Each row of a before or after table is a point. One or more steps were done to the points. Then noise was added and the rows were shuffled. The steps act on columns, c1 being the first. What was done? A step turns or swaps two columns, mirrors them in a line or flattens them onto one, adds a multiple of one to another, or multiplies or shifts one. Angles are multiples of 10 degrees, from the lower column toward the higher: turns from -170 to 170, lines from 10 to 170 but not 90. Use the fewest steps. Two steps may share a column if one is a turn and the other turns, adds or multiplies; they go together, in the order done. Otherwise the lowest column goes first.
(in the rows, 128 means zero)

Before, 13 rows:
[[107  94]
 [129 155]
 [104 113]
 [139 150]
 [128 144]
 [111 100]
 [123 113]
 [ 92  87]
 [124  87]
 [108 114]
 [ 60 125]
 [ 25  45]
 [143 106]]
After, 13 rows:
[[ 99 109]
 [ 86 117]
 [ 88  89]
 [109 105]
 [101 142]
 [117 102]
 [118  58]
 [155 128]
 [ 94 111]
 [ 44  24]
 [142 122]
 [147 139]
 [114 127]]
Steps: swap c1 and c2

Before, 8 rows:
[[144 121 133]
 [162 130 156]
 [103 115 101]
 [ 99 110 137]
 [103 110 134]
 [ 95 102 155]
 [ 99 151 105]
 [163 131 117]]
After (8 x 3):
[[ 66  75 102]
 [167 129 133]
 [213 173 156]
 [ 56 117 104]
 [ 57 124 137]
 [217 114 117]
 [ 44 143 155]
 [ 67 119 133]]
Steps: multiply c1 by 2.5; add 1.5 times c3 to c2

Before, 11 rows:
[[124 168  87  81]
 [140 131 128 113]
 [200  88 177  97]
 [139  57 116 193]
 [122 149  46 129]
 [152 111  76  85]
 [122 141 135  77]
 [119 163 130  74]
 [156 156  51 105]
 [146 122 135 125]
 [141 105  80 119]]
After (11 x 4):
[[134  77 154 140]
 [132  82 111 166]
 [116 115 146 131]
 [103  81  96 113]
 [110 125 158 120]
 [100 105  72 158]
 [ 57  96 197  87]
 [118 191 138  57]
 [134  75 149 163]
 [113 115  99 104]
 [135 124  69 150]]
Steps: multiply c1 by -1; swap c2 and c4; shift c3 by 20

Before:
[[146 155 119 154 167 124 147 108]
 [114 128 143  77 154 141 136 118]
 [109 116 126 153 149 166 111  93]
 [ 47 127 187 143 184 152 107 183]
 [165  93 142 170 103 119 168 127]
 [105 144 188 118 200 166  48 150]
 [155  62  92 188 161 134 152 161]
 [121 103  89 168  69 112 155 209]
 [ 88  75 109 168  90  56 129 198]]
After, 9 rows:
[[163 130  73  87 117  70 127 116]
 [ 49  68 123 113 148  98 114 171]
 [112 116 116 178 139  89 133 108]
 [103  47 174 139 157 119  86 141]
 [121 175 106  90 104  62 125 200]
 [ 89 156 103  85 112   2  89 187]
 [109 130 134 101 135 114 107  83]
 [155 182  82  69 140  84  93 152]
 [143 136 135 105 141  75 161  99]]
Steps: turn c2 and c7 by 50 degrees; turn c2 and c3 by 110 degrees; multiply c4 by -1; multiply c5 by 0.4; shift c6 by -50; shift c8 by -10

Before, 9 rows:
[[118 122 184 120  41 126 179 128  71]
 [149 188 122 145 131 126 124 143 118]
 [200 175 100 111 147  87 162 122 128]
 [141 118 145 140  58 106 142 157 135]
 [114 100 117  78  86 146  71 100 145]
 [112  75  72  92 104 146  52 142  92]
 [193 147 141 172 174 130 169 137 138]
 [182 118 113  90 112 158  60 147 122]
 [208 157 129 211 123 124 144 107 110]]
After:
[[221 133 140 121 159 137 182 112 144]
 [155 131 132 125 134 123 128 149 139]
 [212 133 177 148 123 166 147 168 142]
 [110 130  85 119 133  87  84  71 133]
 [107 110  95  94 178  70  75 112  80]
 [197 125 108  89 139  83  68 112 120]
 [232 126 122 199 128 140 140 177 123]
 [115 108  52 122  58 170 157 122  76]
 [144 128  65 114  98 128 154 156 132]]
Steps: multiply c1 by 1.3; flatten c2 and c9 onto the line at 70 degrees; turn c3 and c5 by -80 degrees; turn c4 and c8 by 50 degrees; turn c6 and c7 by -60 degrees

Before, 13 rows:
[[127 114 113  82 167  94  87  37  80 112 143]
 [144 188  78  82 163 129 110 131 160 109 144]
 [137  93  81 119 158 113 171 126 152 187 172]
 [148 103 155  98 211  91  79 144 122  73 150]
 [126  98  79 130 120 152 176 147  60 170 177]
 [144 113  77 111 203 163 105  44  99 123 103]
 [161 181 125  72 199 103 184  89 157 176  67]
 [ 75 154 159 122 113 176 140 104 153 108 168]
 [168 122 150  74 186 141 135  81 144 158  78]
 [ 86 105 133 118 109 128  81 131 110 134 123]
 [166 196 121 137 154  89 150 105 149 185  97]
 [166  95 108 114  97 180 147  70  67 166 153]
 [139  98  52 116 145 113 156  76 122  96 134]]
After (13 x 11):
[[129  63  78 122 103 139 187  79 164 115 100]
 [174 188 126 176 177 128 214 201 142 125 154]
 [149 163 157  84 123 122 117 120 130 101  85]
 [136 103  66 139 160 147 127 161 117  82  89]
 [173  83 120 142 166 133 103 190 154 157  59]
 [153 101 130  95 107 130 100 128 126 158 133]
 [167 189  81 164 167 137 109 114 143 136 124]
 [130  66 101 173  85 131 158 159 153 130  75]
 [145  96  76 143 200 139 134 209 142 155  93]
 [165 131 148 185 174 128 166 199 114 154 139]
 [146 108 161 158 223 118  83  99 117 147 121]
 [127 115  90 142 132 136 208 102  85 136  90]
 [103 193 128 162 137 130 191 165 150 156 135]]
Steps: turn c1 and c4 by 110 degrees; mirror c2 and c9 in the line at 20 degrees; flatten c3 and c6 onto the line at 170 degrees; turn c5 and c10 by 20 degrees; turn c7 and c10 by -50 degrees; turn c8 and c11 by 140 degrees

Before:
[[107 125 148 129 104  82 149 149 205 117 138 114]
 [113 146 118  99 182 134 134 107 151 114 137 154]
 [ 61 183 115 174 178  87 149 115 126 106 115 159]
 [ 94 179 189 150 151 164 178 153 162 136 145 135]
 [138 162 164 115 133 162 136 150 126  58 106 138]
 [132 126 133 129 156 105 157 118  97 171 115 113]
 [116 164 126  88 109 160  89 146 148 117  61 145]
 [147 161  84 169 142 187 114 128 122 133 150 144]
 [104 130 173  51  81 103 156 108  87 132 121 159]
 [ 81  82 197 106  93  89  94 160 131 106  56 168]
 [153 173 124 155 119  87 110  54 115 124  88 210]
 [188 129 101  88  91  51 120 140 145 139 117 207]
 [106  76 104  92 123 148 167 101  66 156  41 158]]
After, 13 rows:
[[119 199 103 144  89  99 111  92 113 156 205 173]
 [116  98 189 103 109  79  65 131 155 136  99 112]
 [187 162 197 149 133 107 174 246 160 105 213 143]
 [180 137 149 131 159 132 110 227 168 113 135  81]
 [ 68  72  84 127 123 117 122  37 133 133 101 137]
 [197  70 116 115  64  91  87 220 148 105 105 144]
 [164 151 101 101 165 219 146 196 200 139 160 154]
 [106 124 126  75 115 102 166 113 154 118 199 124]
 [160 191 172  77 176 119 123 159 126 133 166 164]
 [ 93 119 165  92 114 121 117  96 134  59 144 134]
 [149  75 124 111 118 170 129  89 184 124 170 171]
 [130 140 119  96  73 113 126 110 160 114  86 127]
 [145 139 130 128  91 143 102 145  96 171 122 139]]
Steps: turn c1 and c6 by 120 degrees; add 1.5 times c1 to c8; turn c2 and c4 by -50 degrees; turn c2 and c7 by -160 degrees; multiply c5 by 1.3; turn c5 and c11 by -150 degrees; turn c9 and c12 by -50 degrees; multiply c12 by 0.7

Before (12 x 14):
[[149 128  97 151 119 158 104 138 130 143 104 108 126 101]
 [177 146 120 135 170  58 122 139 112  86 142  76 163 105]
 [141 134 162  85 188  66  72 119  85 100 109 106 119  97]
 [ 94  42  89 140 105 140 123 156 165 150 133  82 112 152]
 [154 147 110  96 176  88  77 135  81 130 167  44 170  78]
 [ 96  97 131 110 105 157 178  88 182 197 110 114 104 177]
 [105 100  63 145  81 145  81  95 120  93 155 103 142 139]
 [141 120 159 138 146  70 126 117  75 134 154  83 118  71]
 [131  78 102 102 117  97 163  90 108 203  65 117  85 169]
 [ 97  90 107  97 131 143 202 138 118 189 109 161 116 157]
 [101 121  94 140  56 150 111 169 132 135 147  76 112 180]
 [110 117  75 119 125 154 140 118 121 104 123  70  83 127]]
After, 12 rows:
[[100 144 150  87 184  56  73 156  86 136 123 101 118  96]
 [183  82 154 101 116  66 163  91 109  78  79  85  84 167]
 [122 132 149 136 146  82 126 153  75 114 175 105 116  72]
 [193  59 110  97 130 134 203 110 117 113  92 145 119 158]
 [152  97  77 141  57 156 114 109 134 143 171  90 110 181]
 [ 66 194 116 134 170  65 122 125 114 116 166  89 163 104]
 [128 150 105 150 119 146 105 105 131 102 119 101 123  99]
 [116  79 135 147  77 156  80  58 122 166 163 121 140 139]
 [111 171 115  98 177 110  80 113  78 109 203  74 169  78]
 [202  65 166 110 102 146 180 115 181 108 120 107 104 177]
 [123  97 119 121 123 151 141  74 121 156 153  74  84 127]
 [167   9  91 140 105 141 125  99 165 140 153  91 114 154]]
Steps: add 1 times c1 to c2; turn c1 and c10 by -130 degrees; turn c3 and c8 by 70 degrees; add 0.5 times c11 to c6; turn c11 and c12 by 30 degrees

Before, 8 rows:
[[143 165 102  96 128 209 160 130 118 141 125 212  91  81 103 144  89 124]
 [129 186 148 126 137 214 172 100 132 171 124 204 156 130 139 128  76 126]
 [111 128 125  90 112 159 139 136  83 118  64 112 121 132 104 166  94 165]
 [142 110  82  88 130 122 128 164 106 140 113 160 167 124 168 115 147 204]
 [152 109  90 118 131 138 101 115 126 132  88 123 140  97 136 132 100 168]
 [175 132  79 144 176 119  98 133  87  98 129 176 187 184 214  50 174 161]
 [162 105 149 123 113 184 172 135 112 144  82 138  91  86  91 119  86 170]
 [179 109 171 162 105 211 154  68 195  84 186 132 142 201 205  67 173  88]]
After (8 x 18):
[[208 132  76 138 112  84  98 159 129  98 130 175 107 165  76  52  45 162]
 [153 186 149 128 213 103 175 103 115 175 122 208 137 156  90 129 167 126]
 [149 108  94 110 139 123 101 104 143 131  89 126 132 115 106 130 149 164]
 [171 108  89  97 120 129 123 157 116 139 128 157 122 109 108 117  94 201]
 [107 169 105 102 209 113 163 105 158 140 135 214 105  92 134 144 175 123]
 [124 105 146 112 192 134 172 109 176 145  84 141  96  95 139 119 183 172]
 [144 110 169 162 214 133 153 111 180  85 169 132 195 206  83  66  49  86]
 [128 130 124  89 164 142 141 135 111 120  81 115  83 126 130 164 170 159]]
Steps: turn c9 and c13 by 70 degrees; turn c1 and c9 by 60 degrees; turn c4 and c11 by -20 degrees; multiply c4 by 0.7; turn c5 and c6 by -100 degrees; turn c8 and c14 by -30 degrees; add 0.3 times c10 to c14; turn c15 and c17 by -150 degrees

Before, 12 rows:
[[147 161 126 132 145 110 154 166 150 180 162 137 103  80 135 106 199  27
   89 119 132 135  47  64]
 [132 160 146 152 115 170 160 167  98 176 105  91  56  96 107  83  98  56
   94 191 133 167 144 153]
 [125 155 140 128 209 173 144 161  95 160 178 142 133 174 146 140 110 138
  132 237 162 114 136 100]
 [133 112 152 149 119 150 175 124 150 156 120 110 170 204 131 110 212 150
  220 169 152 175 132 120]
 [125 150 121 134 164 125  87 144 143 140 122 126 163 113 134 118  90 115
   91 136  53 125 131 120]
 [134 122 131 140 149 154  78 160 149 168 113 121 129 136 138 128  84 139
  107 121 167 142 157 153]
 [141 135 182 136 142  87 190 145 106 167 135 115  84 107 106 152  84 144
  100 128 159 106 122 102]
 [ 99 127 190 112 125 160 180 120 149 148 112 146 109 107 151 142  86 138
  114 162 151 110 164 118]
 [ 97 119  95 137 128 121 109 137 149 179 105 121 124  83 107 135 119 152
  108 129 156 180 149 139]
 [144 118 110 147 118 166 112 143 142 169 113 139  66 215 113 140 192 103
  182 207 159 107 158 141]
 [ 95 159 148 148 138  90 186 139 124 136 101 134 139 127 155 157  91  44
   97 122  73 159 137 133]
 [142 121 124 139 119 152 123 119 113 121 112 121 164  84 153 109 178 138
  130 117 168 125  64 107]]
After, 12 rows:
[[101 163 151 141 138  89 132 146 180 149  99 125  96 131 137 154  92  46
  172 125 147 157 140 136]
 [128 108 154 155 116 151 132 133 110 156 119 108 103 210 121 109 207 148
   13 168  86 173 129  69]
 [ 95 132  93 139 131 121 121 142 112 164 101 122 143  83  83 132 113 146
  168 132  97 182 116 137]
 [ 98 127 187 115 135 162 127 122 116 156 114 149 157 108 106 140  81 137
  136 159 114 105 163 136]
 [123 152 146 130 205 170 127 163  84 166 184 148 111 174 121 141 104 143
   96 240 145 120 134 151]
 [143 114 111 148 122 173 124 145 105 157 112 138 199 220  78 137 193  95
   69 211 132 109 128  79]
 [143 123 119 142 120 147 127 118  91 134 101 117  95  89 193 106 173 132
  108 126 109 131  99 146]
 [130 124 134 141 150 155 130 164 106 170 113 123 143 135  97 130  82 145
  183 115 102 145 152 127]
 [157 158 122 136 149 111 120 162 131 180 161 132 157  80 172 103 195  31
  115 126 130 135  57 204]
 [132 143 180 136 144  82 127 141  93 152 129 107 157 107 102 153  81 148
  132 133 159 107  96 169]
 [139 160 146 155 121 167 127 175 121 159 100  87 182  93  82  78  95  50
  202 198 190 171 112 135]
 [124 152 124 135 162 124 131 150 211 141 123 125  99 111 130 122  91 110
  168 139 123 123 132 162]]
Steps: multiply c7 by 0; turn c9 and c21 by 70 degrees; turn c13 and c21 by -150 degrees; turn c10 and c15 by -30 degrees; turn c15 and c23 by 40 degrees; turn c19 and c24 by -140 degrees; multiply c19 by 1.6

Before (9 x 32):
[[110 112  64 196  94 158 109 105 102  95 113 134 169 159 118 123 155 155
   96  29  96 161 120 120 166 146 122  77 132 150 142 176]
 [152 114  88 224 146 109  87 140  78 111 107  73 135 120 146 116  96  90
  111 134 182 122 108 145 126 174 130 150 137 230 130 147]
 [118 113 114  81 115 141 100 116  84 121 143 137 158 160 149  74 161  92
  127 109 183 137 109 117 167 119  84 142 137 131 137 130]
 [120 115 110  76 126 131  94 187 126 117 101 109 161 144 106 115 151 129
   84 163 120  90 132 131 114 128 172 145 136 150 148 171]
 [142 122 115  82 146 155  91 106 109  84 175 136 149 157 128 139 124  97
  127 162 111  92 185 129 144 159 115 153 109 102 175 169]
 [153 155 109 101  70 139  76 109  85 102 115  81 104 155 110 123 139  95
  129 162 143 100 118 108  95 143 166 117 125 122 133 115]
 [118 111  91  84 109 145 158 130 102 116 149 138 163 163 144  95   7 107
  129 150 120 204 137 124 165 134  90 145 111 113 140 168]
 [134 128  78 159 100  77 100 120 106 121 136  64 130 137 116 139 107 209
   40 154 131 185 131 123 123 144 171 143 140 143 155 156]
 [132 118  88  97 150 134 152 117 101 122 115 123 137  58 149 112 149 134
   30 139 131 102 119 124 146 126 142 145 100 164 149 123]]
After:
[[142 117 115 144 121 154  89 153 112  86 157 127 119 127 112 139 122  98
  169 162  88  94 183 130 143 180  99 123 109 103  76 173]
 [140 129  76  28 154  76 101 120 115 117 138  66 134 167 126 137 105 213
  124 150 124 185 130 121 121 137 140 232 138 139 101 151]
 [129 121  92  44 117 128 156 148 100 119 121 121 107 111 123 110 142 130
  191 139 119 105 119 120 140 116 193 142 104 170 106 118]
 [120 116 116  99 106 134  94  76 130 122 126 101 132 170  89 110 159 124
  198 142 104  93 140 133 112 105 137 143 143 145  84 167]
 [107 113  62  70 167 161 107 127 103  96 144 137 122 139  93 123 157 156
   79 178 143 165 121 117 165 114 101 104 131 158 205 178]
 [153 152 106 135 194 146  74 111  86 101 143  76 151 174 142 125 144  92
  152 122 131  97 128 110  96 113 127  80 124 119  97 119]
 [115 113 123 142 142 135 100 133  80 126 120 130  96 112 111  74 162  95
  171 134 192 140 105 120 170 147  82  98 143 130 141 129]
 [119 115  88 141 144 143 157 106 104 112 137 139  90 106 100  94   5 110
  163 134 104 207 141 121 166 153  75 131 111 120 102 169]
 [152 111  87  76  95 110  91 127  83 104 171  78 109 121 128 117  99  95
   44 123 179 123 112 142 128 108 137 115 135 225 111 147]]
Steps: turn c4 and c19 by -110 degrees; turn c5 and c8 by 150 degrees; swap c11 and c26; mirror c13 and c15 in the line at 120 degrees; turn c14 and c27 by -60 degrees; add 1 times c18 to c28; add -0.5 times c20 to c21; turn c20 and c31 by -110 degrees

Before:
[[118  97 130  78 154 156 115 149 150 101 108  72 116 158 103 114 156 113
  107 126 120 102 151 125 140  81 131 162 153 140 125 149 149 143 122 137
  100 148 103 141 103  83 147 128  73 136  65 140]
 [111 169 145 121 157 119 130  96 112 119  90  95 122 139 123 116 139  95
  103 117 129 114 118 138 108 118 129 107 135 171 139 127 117 104 159 129
  167 129  88 137 120 107 100  64 150 163 118 103]
 [126 155 133 114 152 133  98  89 122 120 112  76 131 101 105 118 103 127
   73  98 142 109 123 129 121 144 141 114 104 152 108 130 145 105 121 115
  174 154  86 142 136 141 135  88 157 175 126 102]
 [ 87 160 133 106 116  81 164  89 124 133 151 164 168 115 118 176 150 156
  104 130 135 137  85 120 133 115 141 142 106 128 110  98 108 106  99  99
  141 136 140 131 159 144  78 113 139 145 169 162]
 [112 171 151 115 108 120 142 131 116 114 169 147 142  80 126 155 128 127
  118 118 135 144  84 116 134 130 117 146  98 125 127  71 132 131 132  85
  123 114 126 129 177 103  86  99 121 153 156 150]
 [128 111 105 132 145 137 146 128 136 115  80 102 155 133 128 120 119 113
  106 141 112 124 158 125 171 109 116 141 156 118 103 155 141 116 131 139
  106 132  84 137 120 103 152 109 110 147  88 132]
 [138 113 117 127 114 142 132 136 136 116 104 124 128 156  94  97 134 106
  110 111 112  64 140 135 162 108 124 150 133 131 128 151 129 120 126 158
   98 136 103 120 109 117 147 134  77 118  90 152]
 [148 158 161 121 176 152 114 111 131 135  90 115 130 126 123 136 126 125
   80 113 135  80 108 131 111 133 139 108 156 177 107 106 126  92 112 113
  189 149  73 138 148  91 121 104 152 159 110 129]
 [151 118 130  85 154 165 132 153 108 117 112 114 128 136  81  93 159 116
   99 139 101 111 151 129 134 106 118 193 134 109  97 164 150 106 142 130
   88 130  93 121  96 100 135  97  92 138  82 120]
 [117 124 152 107 109  63 128 141 139 152 176 150 137 139 138 139 127 164
  124 127 138 122  90 144 118 137 155 136 136 102 130  99  98 115 109  96
  125 100 139 114 161  89  91 114 111 172 154 173]
 [107 154 132 126  99 123 154  99 141 142 174 153 131 119 117 168 135 159
  138 130 130 137  81 115 146 120 121 145 130  65 141  95 110 123 131  70
  137 128 117 130 151 155  60  97 122 164 151 156]]
After (11 x 48):
[[107 156 131 134  94 126 152 100 145 148 167 158 132 116 146 222  93 163
  139 130 129 135  82 116 178 114 122 146 131  71 137  99 121 124 126 168
  138 126 112 129 151 161  59  95 119 167 141 157]
 [128 112  98 130 160 134 141 131 137 112  79 107 139 129 121 109 156 105
  103 145  93 128 159 120 100 106 116 141 150 123  99 156 139 113 133 164
  101 131  85 132 122  98 154 107 109 148  98 130]
 [114 176 144 120 156 120 127  92 105 120  88  98 127 143 137  97 188  91
  101 115 134 119 118 140 133 118 129 104 135 170 136 131 133 104 159 108
  167 130  87 142 118 110  97  65 151 159 129 104]
 [125 155 137 116 152 132 102  88 125 122 110  70 140  96 135 102 182 121
   75  94 136 112 126 129 144 141 142 114 100 151 105 127 159 106 125 134
  176 157  91 143 138 140 134  89 155 177 137  99]
 [112 169 154 111  95 121 133 130 114 116 167 146 147  80 121 199  94 125
  115 120 110 143  88 116 165 132 112 145  99 125 125  73 129 131 134 146
  122 116 124 126 180 101  91  97 117 164 147 148]
 [118 128 152 112  99  61 129 143 139 152 172 154 146 144 141 157  97 159
  119 127 122 130  86 139 160 140 157 133 139 105 130  99 101 113 105 129
  125  99 146 116 160  90  90 118 112 169 144 173]
 [123  97 123  77 177 155 120 145 144  99 108  73 106 157 134  94 239 115
  108 128 130 103 153 124 116  84 129 163 155 139 130 148 162 142 122 136
   99 151 107 139 104  84 147 128  75 135  80 143]
 [ 87 158 128 102 105  84 164  88 125 140 149 162 167 119 148 244  95 153
  104 132  87 139  87 122 155 115 141 141 103 129 112  94 119 106 104 147
  136 137 134 129 158 142  75 115 140 150 162 162]
 [144 117 125  85 168 163 130 156 109 117 108 118 108 132 153  46 181 115
  100 140 115 114 150 121 128 104 107 194 133 111  97 165 181 103 143 135
   86 133  92 124  94  96 134 104  94 137  91 119]
 [148 157 162 116 180 145 111 110 133 137  87 113 134 129 138 151 144 117
   85 111 133  80 105 134 153 129 142 111 159 179 113 102 126  96 112 121
  189 151  69 138 148  90 116  98 147 159 124 127]
 [138 111 120 123 132 146 142 137 133 114 104 123 117 157 154  44 139 108
  110 112 113  57 142 138  89 110 127 148 131 131 130 151 153 116 126 150
   97 137 107 118 110 121 149 136  81 121  92 152]]
Steps: turn c5 and c47 by 20 degrees; add -1.5 times c12 to c17; multiply c13 by 1.3; turn c13 and c21 by -50 degrees; mirror c15 and c33 in the line at 110 degrees; multiply c16 by 2.5; turn c25 and c36 by 110 degrees
